Each row of a before or after table is a point. The points were changed in one or more steps. Then noise was added and the rows were shuffled. The steps act on columns, c1 being the first. What was done? A step turns or swaps two columns, mirrors them in a line or flattens them onto one, adds a multiple of one to another, or multiplies or shifts one. Angles are multiples of 10 degrees, from the lower column toward the higher: turns from -170 to 170, lines from 10 to 170 but not 90. Use the fewest steps. Two steps may share a column if one is a turn and the other turns, adds or multiplies; they go together, in the order done. Otherwise the lowest column goes first.

Before, 14 rows:
[[-21  52]
 [ 33  13]
 [ 30 -45]
 [  4  34]
 [ 56 -29]
 [ -2 -17]
 [-38 -37]
 [  0 -27]
 [  4   0]
 [ 11   3]
 [ 37 -38]
 [ 19 -10]
 [ 29  55]
 [-10 -23]]
After:
[[ 29 -47]
 [ -5  27]
 [  7  25]
 [-42  32]
 [ 30  41]
 [-59  18]
 [-11  -6]
 [ -3   2]
 [-18 -60]
 [ -2  17]
 [-31 -18]
 [-18   7]
 [  0 -32]
 [-37  40]]
Steps: turn c1 and c2 by -170 degrees

Before, 9 rows:
[[-21  14 -15  13  50  -4]
 [-10 -22 -16   1   6  -5]
 [-11 -20  -3  39 -18 -31]
 [ -3  12   0  -3 -24 -17]
 [-13  -8 -45   0 -12 -15]
 [-21 -10   2  -8 -19  -6]
 [ 30  -2   2  -6 -24  -4]
 [-21   6   0  32 -12  -2]
 [ -8  12  -7  28 -22 -15]]
After (9 x 6):
[[-12   8 -16  25  23  -6]
 [-22  -8 -16  15  -9   1]
 [-24  12 -37 -46  21   7]
 [-10 -15 -24  28  34 -20]
 [ -4   8  -6  23  -9 -18]
 [-11 -16 -22  -7   3   4]
 [-22   6 -19  19  31   8]
 [ 29  -3  32  20 -11 -15]
 [-11  -4 -60  11  -3   6]]
Steps: add 1 times c1 to c3; turn c3 and c6 by -20 degrees; multiply c2 by 0.7; turn c4 and c5 by 80 degrees

Before:
[[  1 -25   9  13  17   1  20 -24 -35  13 -21]
 [  4   3  14  -4  -6  -5  -4  21  11   4 -11]
 [  7 -10  -7   8  20   0  15  -5   6 -21 -16]
 [  5 -12   1  20  -6   3  12  25  -4  -2 -24]
 [-19  -2  27  18   5  -4 -14 -10   5 -19  -7]
 [ -6  35 -11  18   0  11 -11  -6  -7   3   2]
 [-21 -17 -10   1  19  -8  -3 -14 -22 -29   6]
 [  1  13   5   7  14  -5   1   4  -7  -8  16]]
After (8 x 11):
[[-27 -15  13   1 -13  17 -25  30  -7 -14  16]
 [ 11  12   3  -3   1  -7  13  -4   9  21 -29]
 [ -8   2 -37  18  -9 -42  11  -3  -4  -8   6]
 [-14  26  11  19 -16  -1   1  19  15  -8 -17]
 [ -2   9 -10   8  -4 -25 -19  10  -6   5  38]
 [  0  -4  13  20  13  18   1   2  -5  24 -60]
 [  7 -10   8   9   4  14 -43  22   2  -4 -41]
 [-18  -1  26  12   8  40 -38 -11 -33 -25 -53]]
Steps: turn c1 and c9 by -30 degrees; add -1.5 times c2 to c6; turn c2 and c3 by -70 degrees; turn c5 and c7 by -120 degrees; multiply c7 by 1.6; turn c8 and c10 by 90 degrees; multiply c11 by 2.5

Before (9 x 20):
[[ 18  26  23  -2   2   9 -35  33  -6  32  14  21   4 -26  12  -3 -27 -19
   10  18]
 [ 27  -7  31 -22  -4   6  18 -35  10  12   2 -36  -6  23  -4  22   5  18
   -5 -27]
 [-18 -26  27  28  -1  58  43 -19 -35 -16  34  -9   6  48  -6 -18   1  16
    7 -52]
 [-40  20  25   8  27  12 -22  25  -2  26  10 -16  55 -18 -44  -5   7 -23
   12  27]
 [ -7  39  10  -4  43  44   8  -4  25  15 -24  20  50 -18  33  19  -8   6
  -14  26]
 [ -2   8   7  15   0   0  48  38  -7 -34   8 -11  -4  -5   1 -22  13 -13
   19  46]
 [-22  12 -15 -34  34  40   9  22  51 -33 -47  35   6   9  18   2  -5   0
    1  19]
 [ 21  -6 -39   4  -5   9 -26  51  32  22  17 -16 -37   6   0  15  32   8
  -18 -18]
 [ 17  10   3  -7  28  37  -9   0 -21  29   7   0  23  38  -9  14   3   0
   22 -13]]
After:
[[-16  11 -27  29  -4  59  42 -19 -34 -17  34 -12   5  30   0  17  -1  16
   26 -54]
 [ -7 -28  32  -5  42  32   9  -6  19  16 -17  19  45 -19 -26 -33  -7   4
  -15  26]
 [ 18  17   4   3  -7  38 -28  48  34  21  15 -16 -31  -6   7 -16  32   9
   -6 -15]
 [ -2  -8   6  14   3  13  49  39 -10 -29   8 -10  -4   7 -10  22  12  -9
    4  52]
 [-35 -19  11   9  27  16 -20  27  -3  27   7 -10  58  -6  37  22   5 -25
   -1  24]
 [-20  -3  15 -33  35  38   8  24  49 -31 -47  36   8   7 -18  -9  -8   0
    3  19]
 [ 19 -25  16  -2   1 -16 -41  34  -6  30  15  18   1 -13 -14  -2 -28 -16
   -7  16]
 [ 25  -9 -10 -21  -3   9  18 -36  12  12   5 -41  -7  13   5 -14   9  16
    7 -25]
 [ 18  -5   6 -10  26  39  -9   1 -24  27   8   4  20  34  13  -9   3   4
   28 -13]]
Steps: multiply c3 by 0.4; turn c2 and c3 by 130 degrees; add 1 times c17 to c6; flatten c14 and c19 onto the line at 40 degrees; turn c15 and c16 by -160 degrees
